Each row is a point. A path goes straight from each point to the next, and from the last back to the first. The post is the endless flat space through its rows: a point in 2 columns, a line in 3, a plane in 4, and so on, so that a path can go around it. Count how often the path circles the post. Going back the other way cancels.

Post (1 x 2):
-2.2  -3.6
Path:
14.6  -4.4
26.5  -4.3
9.1  6.3
1.1  20.8
-28.2  4.9
-19.1  -19.1
-2.6  -18.5
15.6  -18.4
22.9  11.5
-1.4  8.3
-15.1  17.3
-4.6  27.9
-17.4  3.3
-25.0  -22.7
0.7  -12.8
12.8  -8.6
18.3  22.7
-4.0  17.4
-14.1  4.1
-24.4  -26.3
-2.0  -35.5
Times around: 3

Post, 2 rows:
6.4  -1.9  23.0
-15.3  13.3  -10.1
Path (22 x 3):
16.6  -10.8  12.3
-14.4  -24.3  -6.6
-10.4  -4.5  21.9
-12.7  15.4  31.6
8.6  14.1  33.2
-1.8  19.1  4.2
-16.2  23.4  10.6
-14.8  -3.2  17.3
3.9  -27.0  24.9
1.5  -2.2  1.0
-4.2  21.3  -15.9
-7.7  35.7  3.8
1.3  7.1  27.9
-4.4  19.1  0.0
17.6  22.8  -18.1
4.0  -8.3  -3.6
25.1  1.9  16.6
-1.0  17.9  10.5
-12.1  22.7  17.5
-18.6  13.9  33.2
-13.3  24.9  0.9
3.6  31.7  -7.1
Times around: 0

Post (5 x 6):
-1.0  26.1  -13.4  -14.7  -16.5  -11.5
7.5  -19.8  2.0  29.5  3.1  36.9
-23.1  -7.8  33.1  -1.6  -11.0  13.8
8.9  8.0  -2.3  -1.0  9.0  -5.3
16.5  10.7  25.0  7.7  -7.4  -25.3
Path:
10.0  -19.1  30.0  10.9  -2.6  11.7
-4.1  11.3  5.4  -12.2  -0.1  22.0
19.8  5.7  -1.5  9.7  10.0  34.0
33.6  1.9  1.4  -10.8  -18.8  5.2
-7.7  -11.6  23.5  -42.1  -1.8  7.5
38.8  8.7  12.0  18.4  -3.6  6.1
-3.4  15.1  -9.6  2.9  -7.5  19.9
21.8  15.6  -5.2  11.9  22.9  -27.7
-22.5  -10.3  -11.7  -0.2  -1.9  2.8
5.0  -9.3  3.2  2.9  -12.9  6.5
27.1  -1.1  30.4  -8.6  -12.6  -1.1
13.1  10.3  11.8  18.2  -40.4  47.7
14.1  19.2  8.5  31.4  -6.6  -1.1
-12.1  5.7  -4.3  8.9  2.9  -1.0
-14.7  -23.6  12.5  1.2  -10.2  -2.2
Times around: 2

Post (8 x 9):
9.8  0.9  -3.2  -38.4  21.1  25.1  1.6  -0.2  -2.4
11.7  7.0  2.0  12.2  -20.0  7.3  -7.2  7.7  17.8
-7.7  -13.4  22.1  27.7  -8.0  12.4  11.8  42.2  14.8
7.0  -10.5  -37.1  19.9  7.5  -24.6  29.2  -11.6  -21.9
4.2  -1.0  21.6  16.8  6.5  -8.3  -18.7  -6.2  5.0
-5.1  -1.6  24.4  0.8  -16.4  -6.7  -18.6  16.6  4.4
7.8  -2.7  -20.0  -9.2  18.0  -19.3  59.6  -24.1  -12.5
-4.7  9.3  11.7  -0.2  -7.1  19.9  -6.6  -8.8  -8.9
Path:
8.1  16.7  20.1  10.8  -5.7  -6.3  3.9  -28.2  -8.9
-8.5  23.6  28.1  2.8  19.4  -5.2  -0.7  -9.1  -20.6
-19.7  3.7  -0.8  -15.7  23.8  19.6  40.6  3.3  4.8
-18.4  -3.9  2.0  9.9  -12.0  32.5  22.9  -3.4  4.4
-17.9  3.2  7.7  36.5  -19.7  19.6  -1.7  -13.0  -3.1
-16.1  6.5  10.6  0.3  14.1  14.0  34.0  -4.9  1.9
6.8  3.0  -11.7  25.2  -8.3  -7.1  20.8  11.7  2.6
16.3  -6.1  44.8  -8.4  16.7  -22.8  -17.9  5.6  -3.8
20.3  -11.0  13.4  29.0  -11.3  12.3  -12.2  -5.7  -2.8
22.4  -0.1  5.7  -9.0  -1.0  -15.6  -0.3  19.6  -12.5
1.9  2.2  -12.5  22.9  18.0  7.4  -1.3  -11.4  -19.8
6.1  14.7  -18.4  14.8  9.1  15.1  32.3  20.6  -20.2
Times around: 0

Post (11 x 12):
0.6  -0.1  -4.1  19.4  -19.5  -27.8  15.6  -13.9  -29.0  9.0  -12.8  -22.1
-2.9  -16.9  16.2  4.3  -7.3  5.5  5.7  -24.7  -0.4  27.3  -9.5  22.2
3.4  -1.1  15.1  -4.3  -6.9  5.5  2.8  14.1  19.9  4.7  -18.2  35.3
10.7  -1.9  -2.4  4.3  -24.1  -20.6  -1.0  -28.5  2.8  19.9  -6.1  -13.6
-12.3  18.8  10.7  -20.2  -8.4  7.5  -11.3  32.9  -19.9  2.7  -23.3  -3.8
6.9  -11.1  -23.5  -2.2  -23.7  27.2  4.4  -2.8  7.1  3.9  7.7  18.3
-15.4  15.8  -21.0  14.3  -12.8  -26.0  9.1  6.9  -8.0  20.1  12.2  -23.8
1.1  4.3  -13.6  -12.5  -1.1  -8.4  22.4  -10.6  9.9  1.5  8.6  26.4
-6.0  1.9  2.6  -26.1  31.8  -22.3  -5.3  40.8  -9.1  -4.9  -39.6  4.8
5.8  7.7  -18.0  -2.4  -3.5  -33.3  -19.6  9.1  -28.2  4.9  -5.0  4.0
-12.4  -4.7  4.2  -2.1  -8.2  -28.7  1.7  -2.2  3.2  -2.4  19.7  -4.5
Path, 17 rows:
-2.4  -0.3  -4.4  -5.0  -13.0  -7.1  -25.7  28.4  0.3  -10.6  -46.3  -8.3
1.5  12.3  20.1  4.3  -31.0  -4.5  17.9  -21.1  0.1  -12.2  -11.0  -5.3
25.3  12.7  11.0  -6.2  -6.6  7.0  0.4  -16.3  -22.1  5.0  -30.6  -10.3
10.6  -7.2  17.0  14.4  -41.9  17.9  -2.5  -21.1  0.2  -25.4  -2.7  14.7
-15.6  -6.8  11.6  27.4  -21.3  -33.8  -2.9  -13.8  -27.2  14.3  -11.0  -11.6
-30.7  4.0  15.3  4.7  -8.6  1.9  15.3  22.6  -25.0  -13.8  -33.4  -9.8
20.9  6.0  -7.8  -7.4  7.5  -1.7  -2.7  -9.4  -13.1  -1.1  -27.5  6.4
6.7  -6.2  27.7  16.8  -8.8  -25.8  -6.6  12.2  8.1  14.9  -13.7  0.7
-3.7  18.0  -5.5  10.0  -12.2  -28.1  15.4  5.2  -31.9  21.7  5.2  17.4
-11.4  -0.1  -19.5  1.8  -1.6  -17.9  -8.7  27.9  -17.1  20.8  -12.5  -3.3
0.4  -4.7  9.5  -16.9  -18.4  -8.0  -0.8  -16.7  28.1  -8.4  -15.1  27.6
5.3  1.3  -3.0  -17.0  19.3  -14.4  3.2  -2.5  -10.2  2.3  -26.6  18.4
20.8  21.5  16.3  8.2  -19.2  15.4  22.3  2.3  -4.4  12.3  -32.8  22.7
-0.6  1.7  -4.3  -1.6  14.5  -26.2  -5.8  15.7  -19.6  41.1  -6.6  -0.4
1.3  -0.4  -29.2  2.2  -27.0  -33.3  -8.0  31.6  -14.7  14.3  -9.4  -9.2
-10.9  -13.4  -18.0  9.9  -2.8  -19.1  12.1  1.4  -38.9  16.2  -21.8  -12.5
2.7  -35.5  11.8  28.0  -38.3  -33.7  9.7  -9.0  -16.9  2.3  -11.5  -15.9
Times around: 2

Post, 17 rows:
3.3  -16.1  -5.6  -22.8  -11.8  -1.9  11.8  -14.5  4.6  -5.9  -16.3  4.0  -1.0  29.0  -17.4  20.1  25.4  8.7
17.0  10.9  0.1  30.5  7.5  11.9  19.4  9.7  -15.9  18.2  -14.0  18.7  10.4  -31.3  10.2  -16.0  0.5  -9.6
-25.3  3.8  -11.3  3.0  -2.7  11.7  16.3  15.7  -9.3  -29.3  -1.0  17.7  -9.1  14.1  7.2  -8.5  -12.6  -7.4
-9.3  -6.8  26.7  -1.7  10.5  -2.0  13.5  16.1  -14.9  9.0  23.8  5.3  -20.5  7.2  -28.5  10.0  -10.3  18.3
7.2  2.8  -20.0  -27.6  7.2  3.2  2.6  -21.0  2.9  11.1  -9.2  -22.2  3.2  -37.7  -7.5  43.6  19.5  27.4
7.4  24.0  15.5  21.9  -0.9  13.3  6.0  -14.5  -10.7  3.8  1.6  -7.3  -18.1  5.1  -0.9  -11.8  -9.6  -4.5
-2.6  7.3  -37.2  -35.6  -15.7  -9.9  -23.5  77.2  -25.1  23.7  1.7  6.6  5.6  -11.3  37.6  -35.4  22.5  -29.9
6.7  15.2  -13.5  -0.8  48.7  -9.3  55.0  -51.7  4.2  12.7  -20.9  19.7  0.9  -27.3  -8.3  -43.7  -34.6  -3.2
-7.9  1.5  17.6  5.1  -0.9  -20.5  9.8  -2.8  -27.5  -22.1  -8.1  4.8  -0.1  -16.2  0.3  -8.1  -6.2  -2.1
7.3  -21.3  1.9  -6.5  -6.4  17.4  2.8  -23.2  6.1  14.7  3.2  4.8  24.6  9.3  -15.8  -6.9  -29.3  -6.5
-9.2  14.0  3.5  8.9  21.6  -12.8  -27.5  8.2  8.9  4.4  0.6  24.7  0.2  38.2  -19.3  -22.4  1.1  20.1
-20.3  -9.8  9.3  -10.1  -27.3  12.9  12.4  25.7  -20.6  25.2  1.6  -14.3  15.2  10.9  13.9  -16.0  -12.4  4.3
-12.3  -11.4  36.7  13.9  7.5  -6.8  13.0  -6.3  7.9  23.9  14.1  6.5  0.3  17.6  7.2  0.5  -17.8  -5.5
3.5  -8.1  7.7  22.7  -23.1  -12.1  12.2  4.8  -13.7  16.2  17.2  -2.8  -9.0  15.9  -4.8  15.1  -19.5  23.5
-14.5  14.2  4.4  -5.7  -26.6  -7.8  7.5  -2.2  4.0  -9.0  16.8  12.3  8.3  9.0  -10.6  3.0  11.2  2.3
7.6  -1.8  2.8  -1.0  -13.2  0.6  9.5  32.2  11.9  -11.3  9.0  -25.5  22.2  6.2  7.5  3.7  3.2  -2.4
-29.9  -25.2  -0.4  14.4  2.1  -30.2  -2.4  26.9  28.4  13.1  -4.0  -6.8  -16.0  -3.6  -22.3  -30.7  -8.3  5.4
Path:
-0.5  -19.0  14.2  12.3  -2.5  -13.0  21.4  -13.5  13.7  14.4  -2.8  -21.3  -7.7  -2.8  -1.2  13.0  6.6  5.8
-18.9  21.8  -24.0  8.4  -27.7  -31.9  -17.1  2.5  -7.0  -0.4  -22.1  -15.7  8.5  -29.7  5.3  -21.0  20.9  -10.4
-19.8  -4.3  16.4  20.1  -16.8  -18.5  11.7  -13.4  -3.4  21.1  -15.6  32.4  0.2  7.2  -2.7  -26.0  -11.0  -15.1
15.7  -9.6  14.1  -15.3  -16.0  12.3  11.9  -6.9  -2.1  1.7  -0.1  -21.5  2.1  6.3  16.8  7.0  -22.9  7.5
-8.7  -3.7  -12.9  -37.3  12.1  -10.3  8.7  -4.1  -2.6  8.1  17.1  30.9  -1.1  2.0  7.3  -3.5  18.6  -0.6
-16.6  2.2  8.7  13.5  16.4  -5.3  27.5  32.7  -24.2  1.5  14.4  25.1  -2.7  20.0  6.5  -14.7  -9.1  -4.0
-54.6  7.8  20.2  -8.5  19.8  -12.4  4.1  11.3  -12.8  1.7  -4.2  14.0  -17.0  -2.9  -22.1  -13.2  -14.4  -11.5
16.6  12.1  2.4  -18.4  2.8  -7.6  -5.4  36.3  16.5  -31.1  -0.8  0.8  3.5  -1.2  1.2  1.3  14.0  -28.5
24.7  8.7  -5.5  -25.2  -8.6  5.6  25.6  -1.8  -4.3  -2.7  2.9  -23.9  1.9  -6.4  -7.3  -9.4  -30.7  9.9
3.8  0.9  -10.5  -5.1  -24.2  -1.2  -8.5  7.9  -1.9  -7.9  -5.4  24.2  12.2  -4.1  -15.6  -20.0  -11.8  -25.0
4.0  20.2  -7.6  0.2  -44.1  15.6  -5.7  20.3  5.4  -8.8  21.7  25.0  -4.9  20.2  1.1  -7.6  -2.3  6.3
27.0  0.9  -6.4  4.2  0.0  -13.8  2.7  -9.4  -7.3  0.8  16.6  -8.8  -13.6  26.4  -10.9  -22.8  -2.2  -4.8
-21.8  3.0  -27.2  0.2  -4.5  -4.9  0.9  8.1  -14.8  -2.5  14.7  13.4  -0.7  5.7  3.4  19.7  12.5  -1.8
-7.7  -33.1  13.4  7.4  15.5  -6.4  15.4  16.6  5.7  56.7  -13.1  11.8  -14.4  -23.4  -32.6  -25.7  -14.9  -9.2
3.5  -25.4  14.6  -12.3  -6.4  4.1  17.3  3.1  -3.9  10.3  -15.8  18.2  -7.3  23.1  -2.3  10.8  -8.3  2.0
-15.0  1.3  6.2  51.1  -16.0  16.9  0.3  13.1  21.4  -22.0  -8.2  5.0  -31.1  23.2  12.6  -3.9  9.5  -1.4
Times around: 3

Post (17 x 18):
-22.3  13.9  -5.3  -2.2  18.4  0.2  7.9  9.6  16.7  -20.3  -5.6  0.6  3.5  11.2  -5.0  -9.8  -1.2  2.5
35.1  7.4  -9.0  5.4  8.3  29.5  -6.7  -15.4  -19.6  -2.7  -28.1  29.8  -4.5  -19.6  -8.5  -29.1  -7.2  10.8
-21.8  -1.8  11.2  32.7  -30.3  7.6  -21.2  2.7  -3.8  -27.0  -3.2  -21.0  3.9  26.9  29.2  -0.4  -5.8  4.9
-11.8  21.9  -10.5  -16.0  -6.9  22.1  24.8  -2.6  -7.6  2.9  20.1  -22.5  22.4  -11.1  6.5  12.2  2.8  9.1
-1.1  -32.9  16.1  -5.1  -5.2  22.7  2.7  -6.4  -15.1  -11.6  -5.0  -14.6  3.6  -12.3  -0.8  28.4  4.3  -19.9
10.0  -14.4  3.5  1.3  -8.0  -12.3  21.7  12.4  -1.3  -5.6  26.7  -32.2  30.4  5.8  0.8  -0.2  -28.7  6.9
12.8  1.1  -15.3  45.4  -29.4  -1.0  -3.4  12.6  5.4  -11.2  -30.2  -17.4  -9.5  -2.7  38.3  -3.1  -22.5  1.9
10.3  33.9  13.4  11.8  -14.3  -0.9  23.8  -9.6  -15.3  -2.7  6.0  -2.2  -3.7  -26.0  3.1  -14.2  21.9  -15.9
17.5  -28.6  3.3  -2.1  10.3  -3.8  -8.3  -1.5  -36.4  18.2  2.2  -12.8  5.0  11.6  -27.1  2.0  1.6  8.8
-2.4  0.0  8.1  -5.1  -36.6  23.5  3.8  22.1  10.2  -26.9  8.3  -5.5  -27.4  20.7  1.1  11.9  3.5  8.3
18.1  22.2  -16.2  16.6  2.2  10.4  -12.6  -0.7  4.6  -20.6  1.2  -8.4  20.0  -39.1  -0.1  27.8  7.6  3.2
6.9  4.5  9.8  -6.1  9.1  5.9  16.0  22.6  -19.6  28.7  28.6  0.8  16.3  -18.3  -6.0  -16.1  -2.3  0.1
-10.7  -12.7  19.1  -10.5  -33.9  -2.0  -6.8  -4.5  -21.8  11.2  -22.4  4.4  1.4  12.2  23.8  -2.0  8.5  -14.0
5.3  -9.9  -9.1  -9.5  38.5  -18.0  -7.0  -11.5  -15.8  -5.7  12.9  8.9  -1.4  5.0  3.8  -38.3  13.0  0.6
24.0  -11.6  17.2  13.4  -0.6  8.5  -3.8  -35.5  -3.2  32.6  -21.6  23.0  -6.3  -3.2  -6.0  -37.3  13.3  -3.8
7.3  19.4  -49.4  1.0  2.7  11.7  1.5  8.2  4.4  -22.3  3.1  -1.0  17.0  -28.0  -16.9  -7.9  -2.1  -1.7
-3.7  7.0  24.6  -3.0  -3.9  -0.8  -19.4  6.4  11.8  -22.1  -9.7  -53.9  0.6  -3.7  23.3  -2.4  7.7  -20.1
Path (33 x 18):
10.0  3.6  8.3  19.9  -24.3  9.4  -16.1  18.4  9.2  2.3  12.9  -44.0  -7.1  16.7  -6.3  -5.9  -3.6  -14.1
15.9  5.5  1.6  -3.8  -21.7  -11.5  2.1  -10.0  8.5  -15.3  9.6  0.3  -13.9  -6.7  -15.1  -19.1  -4.5  -19.7
-2.2  -16.5  41.0  -21.4  1.0  30.2  -0.6  22.5  -23.9  15.8  6.0  -35.5  -0.4  -1.1  9.3  10.9  -22.4  27.7
-2.9  7.1  -6.3  10.8  5.3  4.5  -16.5  -16.1  2.3  -13.4  -17.4  7.1  7.6  4.9  20.6  -56.5  8.0  12.7
-27.0  -7.1  -6.6  4.6  0.9  2.5  1.0  -11.2  5.1  -23.5  -11.1  -40.2  -10.0  26.2  17.1  -26.0  10.8  -1.1
-8.3  0.9  -2.7  0.6  -12.8  44.9  -12.8  -12.9  3.6  -26.8  -7.3  -19.7  1.0  -18.5  -2.8  -1.8  14.3  -5.9
20.2  -11.1  -8.5  -3.4  -28.5  -1.9  22.4  -23.5  -22.4  -6.2  -21.3  -8.8  23.9  -23.6  -23.7  -1.7  9.6  -25.5
25.3  -24.8  22.5  18.2  9.7  17.5  2.4  14.8  -9.5  -6.1  17.3  -11.6  7.6  -2.7  18.6  -11.7  3.9  -5.3
22.2  -7.7  18.2  40.0  -11.7  36.3  4.7  -21.2  -4.1  13.2  24.0  -17.2  18.5  10.6  -11.3  -22.8  -22.4  3.8
-2.7  -3.4  -30.5  -0.9  -12.2  19.6  6.4  -18.0  16.0  -26.3  -18.4  -14.3  4.6  9.2  8.2  -19.5  -21.5  -7.2
13.1  -9.3  20.7  6.4  -2.5  -25.6  10.3  -15.7  -17.9  -0.6  -4.5  -14.2  -4.2  6.5  -9.3  8.9  -11.2  -20.6
11.5  -7.2  -9.2  35.3  -8.6  -18.7  21.2  -22.9  -1.8  -9.3  2.7  9.0  -9.4  -2.9  -8.4  9.0  -16.9  16.3
21.7  -1.7  30.7  -31.0  -14.6  15.4  9.2  -20.6  -16.9  12.7  3.1  -21.3  7.2  -29.8  -3.7  -25.5  27.2  -14.0
25.6  -21.3  -6.6  -51.8  8.1  27.8  18.2  -8.3  -21.1  -16.1  -3.0  2.4  -14.2  1.8  8.2  -37.7  16.1  0.1
9.0  1.5  4.5  11.6  -0.2  6.9  10.5  15.1  -15.7  3.0  15.4  19.5  1.2  6.8  5.1  -28.1  7.2  -8.5
-4.0  -26.4  -4.5  40.0  12.1  -11.8  26.1  -15.5  -26.2  -14.6  12.2  -10.9  14.8  -10.2  6.4  21.0  5.7  -36.8
-1.3  17.9  12.1  27.8  -20.4  -11.9  -5.5  24.0  -12.8  -3.3  -32.0  18.1  -7.0  19.5  -3.0  -23.0  -8.1  -22.1
-4.8  15.7  -11.3  1.9  -42.3  36.3  4.3  -1.9  -4.2  -5.7  -3.3  -28.5  17.1  -23.7  14.5  11.6  -22.8  -19.6
-3.9  7.4  -11.4  12.4  -23.4  -10.2  13.4  3.6  -8.7  -9.7  -5.3  -2.0  -13.9  0.1  23.7  -32.4  -17.6  -2.7
9.6  -15.7  11.6  11.4  -16.2  26.0  3.2  20.7  -14.9  6.4  13.8  11.5  -6.6  0.4  -2.4  -17.4  -10.2  14.4
19.5  -20.6  3.6  14.9  -27.4  -18.0  4.0  35.5  -14.0  -18.1  4.7  -9.5  7.3  -19.8  -9.7  0.7  17.2  -23.0
12.3  -8.8  -22.5  10.4  -23.8  29.5  11.5  6.8  -1.4  19.5  5.6  -15.9  19.9  -5.3  -6.7  29.7  15.4  -2.4
18.3  -12.6  -10.1  -3.7  -0.2  -3.7  26.4  -13.3  -11.1  -5.9  9.1  -3.4  17.7  -16.9  21.1  -6.1  0.5  -8.0
2.6  -14.7  3.8  -1.0  12.8  -5.3  26.5  -3.0  -19.7  28.9  9.4  -6.8  28.6  13.1  -14.0  12.7  0.1  -9.3
18.8  -28.2  6.0  -13.4  25.9  14.1  13.9  -7.9  13.2  17.0  1.7  13.2  -4.2  2.2  -14.9  -12.9  -15.9  -4.5
4.5  14.3  16.1  2.5  -2.9  11.4  31.2  -3.6  -7.3  30.6  -8.2  -32.0  15.4  -6.7  24.2  -8.7  -0.1  -31.0
31.1  -1.8  -1.5  45.0  1.2  -19.7  19.8  6.8  -49.7  33.1  9.2  -10.6  7.5  -2.0  0.0  -22.3  3.7  1.7
1.6  13.6  -10.6  10.3  -9.2  7.6  16.9  -8.6  17.1  -3.8  12.3  -7.1  -0.4  -18.1  -1.5  1.2  13.2  -22.1
11.5  -8.8  -1.0  19.5  0.6  -19.3  2.1  -8.4  -0.9  2.3  3.7  4.5  -9.6  -11.3  3.6  -18.5  -12.2  -24.3
-13.9  -0.1  17.8  -1.6  3.0  10.5  -4.3  2.7  -5.0  -0.7  -2.5  -18.0  19.0  -14.1  2.9  12.7  -13.5  3.2
-5.9  12.4  -7.5  -15.1  26.7  -18.2  15.6  7.6  -3.9  12.2  -1.2  -26.3  5.1  -38.5  21.5  -21.5  22.6  -7.2
-10.8  -18.1  20.3  13.8  -15.6  36.4  -18.3  -12.8  -11.7  28.4  -8.9  38.8  9.3  17.6  8.9  -17.9  15.7  14.3
11.1  -18.1  -15.4  -6.2  -50.9  29.5  -3.6  -15.6  -11.7  -3.0  -26.1  11.0  -0.7  22.5  16.1  -18.2  -1.1  -7.2
Times around: 4
